Every row gives one point. To make a cloud, some directions were put in groups of two or more. Within a group, all points are equally far from the middle, so they leave a hole (a ring in 2 directions, a hollow ball in 3). The other directions are filled evenly. Then the cloud was stretched, turned, moved and blurred a little. Count the holes, and give their numbers of directions, smallest first.

Cloud (19 x 3)
| +0.27 | -0.02 | -0.25 |
| +0.51 | +0.26 | -0.10 |
| -0.27 | -0.07 | -0.34 |
| +0.19 | +0.64 | +0.19 |
| +0.43 | -0.18 | -0.03 |
| +0.47 | +0.12 | -0.69 |
| +0.73 | -0.24 | -0.68 |
| -0.06 | -0.49 | +0.76 |
| +0.33 | +0.08 | -0.65 |
| -0.05 | -0.53 | +0.08 |
| +0.23 | +0.48 | +0.12 |
| -0.09 | +0.23 | +0.56 |
| +0.36 | -0.64 | -0.29 |
| +0.38 | +0.07 | +0.56 |
| +0.64 | +0.43 | +0.20 |
| +0.35 | -0.39 | -0.10 |
| +0.21 | +0.70 | +0.10 |
| -0.24 | -0.25 | +0.42 |
| +0.00 | -0.23 | -0.44 |
Holes: 0

Cloud (32 x 4)
| -0.42 | +0.10 | +0.64 | +0.35 |
| -0.03 | +0.18 | +0.71 | -0.09 |
| -0.33 | +0.18 | -0.14 | +0.71 |
| +0.50 | +0.06 | +0.06 | +0.44 |
| -0.28 | +0.10 | +0.74 | +0.14 |
| -0.11 | +0.15 | +0.73 | -0.07 |
| +0.07 | +0.01 | -0.67 | +0.21 |
| +0.27 | +0.59 | +0.42 | +0.10 |
| -0.55 | -0.26 | -0.56 | +0.20 |
| -0.55 | +0.26 | +0.39 | +0.49 |
| -0.40 | -0.47 | -0.20 | +0.53 |
| +0.02 | -0.18 | +0.56 | +0.50 |
| -0.22 | -0.05 | +0.63 | +0.46 |
| -0.52 | +0.21 | -0.48 | -0.14 |
| -0.67 | +0.04 | +0.30 | -0.15 |
| -0.56 | -0.27 | -0.54 | +0.18 |
| +0.13 | +0.45 | +0.13 | -0.35 |
| -0.38 | +0.10 | +0.68 | +0.00 |
| -0.54 | +0.15 | +0.60 | +0.05 |
| +0.48 | -0.16 | -0.22 | +0.31 |
| -0.68 | +0.47 | +0.26 | +0.14 |
| -0.47 | +0.16 | +0.20 | +0.66 |
| +0.26 | +0.25 | -0.25 | +0.54 |
| -0.76 | +0.21 | +0.08 | -0.11 |
| +0.10 | +0.32 | -0.24 | +0.59 |
| -0.66 | +0.52 | +0.16 | +0.06 |
| +0.48 | -0.12 | +0.11 | +0.42 |
| -0.71 | -0.17 | -0.14 | -0.13 |
| -0.73 | +0.31 | -0.07 | -0.12 |
| +0.05 | -0.15 | +0.57 | +0.48 |
| -0.48 | +0.20 | +0.22 | +0.64 |
| +0.39 | -0.37 | +0.07 | +0.37 |
Holes: 2 (2, 2)

Cloud (55 x 6)
| -0.56 | +0.25 | +0.57 | +0.11 | +0.34 | -0.67 |
| +0.04 | +0.77 | -0.13 | -0.23 | +0.05 | +0.51 |
| -0.33 | -0.51 | +0.67 | +0.37 | -0.11 | -0.49 |
| +0.20 | -0.43 | -0.63 | +0.62 | -0.32 | -0.19 |
| +0.40 | -0.11 | -0.13 | +0.86 | -0.09 | -0.34 |
| -0.37 | +0.03 | +0.02 | +0.71 | -0.03 | +0.55 |
| +0.16 | +0.48 | -0.59 | -0.16 | +0.04 | -0.29 |
| +0.13 | -0.22 | +0.18 | +0.64 | +0.27 | -0.25 |
| -0.16 | -0.02 | +0.84 | -0.24 | -0.07 | -0.23 |
| +0.05 | -0.37 | +0.62 | -0.38 | -0.22 | +0.23 |
| -0.57 | +0.09 | +0.49 | -0.27 | +0.11 | -0.54 |
| -0.06 | -0.34 | +0.20 | +0.11 | -0.49 | -0.28 |
| -0.14 | -0.58 | +0.02 | -0.52 | +0.19 | +0.05 |
| +0.10 | +0.03 | -0.62 | +0.46 | +0.00 | -0.39 |
| +0.28 | +0.05 | -0.41 | +0.02 | -0.26 | -0.22 |
| +0.04 | +0.17 | +0.33 | -0.89 | -0.14 | +0.09 |
| -0.02 | +0.56 | -0.42 | -0.42 | -0.12 | -0.50 |
| -0.42 | -0.18 | +0.68 | +0.11 | +0.04 | -0.44 |
| -0.55 | -0.12 | -0.10 | +0.00 | -0.40 | -0.48 |
| -0.44 | -0.31 | +0.77 | -0.02 | -0.14 | +0.21 |
| +0.25 | +0.05 | +0.27 | +0.63 | -0.19 | +0.72 |
| -0.34 | -0.04 | +0.60 | +0.93 | +0.05 | +0.16 |
| -0.45 | -0.22 | +0.06 | -0.49 | +0.25 | -0.35 |
| -0.72 | -0.38 | +0.37 | +0.16 | -0.12 | -0.48 |
| +0.24 | +0.27 | -0.30 | -0.23 | -0.22 | -0.39 |
| -0.31 | -0.31 | -0.07 | -0.88 | +0.20 | +0.16 |
| +0.26 | +0.52 | -0.15 | -0.06 | -0.14 | +0.05 |
| -0.32 | -1.13 | -0.12 | +0.14 | +0.07 | +0.10 |
| -0.29 | -0.66 | +0.23 | -0.43 | +0.00 | +0.59 |
| -0.60 | +0.08 | +0.71 | +0.00 | +0.17 | +0.25 |
| -0.21 | +0.98 | +0.14 | +0.03 | -0.17 | +0.21 |
| -0.35 | +0.14 | +0.81 | -0.20 | +0.21 | +0.18 |
| -0.08 | -0.48 | +0.02 | -0.52 | +0.32 | -0.07 |
| -0.47 | -0.52 | +0.39 | +0.15 | +0.01 | -0.30 |
| -0.59 | -0.43 | +0.35 | -0.19 | -0.24 | +0.23 |
| -0.29 | +0.49 | +0.12 | -0.13 | -0.45 | +0.20 |
| +0.06 | +0.40 | +0.19 | -0.44 | -0.25 | -0.48 |
| -0.13 | +0.52 | -0.17 | -0.67 | -0.24 | +0.06 |
| -0.39 | +0.71 | +0.76 | -0.44 | -0.19 | -0.60 |
| -0.25 | +0.93 | +0.41 | -0.60 | -0.23 | -0.35 |
| -0.27 | -0.29 | +0.40 | -0.02 | +0.20 | -0.61 |
| -0.29 | -0.17 | +0.53 | -0.47 | +0.06 | +0.15 |
| +0.17 | -0.23 | -0.63 | +0.20 | -0.31 | -0.03 |
| -0.16 | -0.70 | +0.32 | -0.03 | -0.21 | -0.18 |
| -0.10 | -0.50 | -0.31 | -0.40 | -0.15 | -0.59 |
| -0.85 | +0.24 | +0.27 | -0.29 | +0.37 | +0.08 |
| -0.14 | +0.43 | +0.75 | +0.72 | +0.02 | +0.40 |
| -0.06 | -0.01 | +0.80 | +0.25 | -0.56 | -0.31 |
| -0.29 | +0.06 | -0.02 | -0.37 | -0.43 | +0.28 |
| -0.77 | -0.21 | +0.24 | -0.31 | +0.10 | +0.05 |
| +0.06 | -0.11 | -0.52 | +0.11 | +0.24 | +0.45 |
| +0.08 | +0.32 | +0.61 | -0.53 | -0.27 | -0.16 |
| -0.32 | +0.28 | -0.66 | +0.47 | +0.04 | -0.46 |
| -0.97 | -0.18 | +0.48 | +0.42 | +0.06 | +0.54 |
| -0.22 | +0.07 | +0.00 | -0.23 | +0.45 | +0.42 |
Holes: 1 (2)
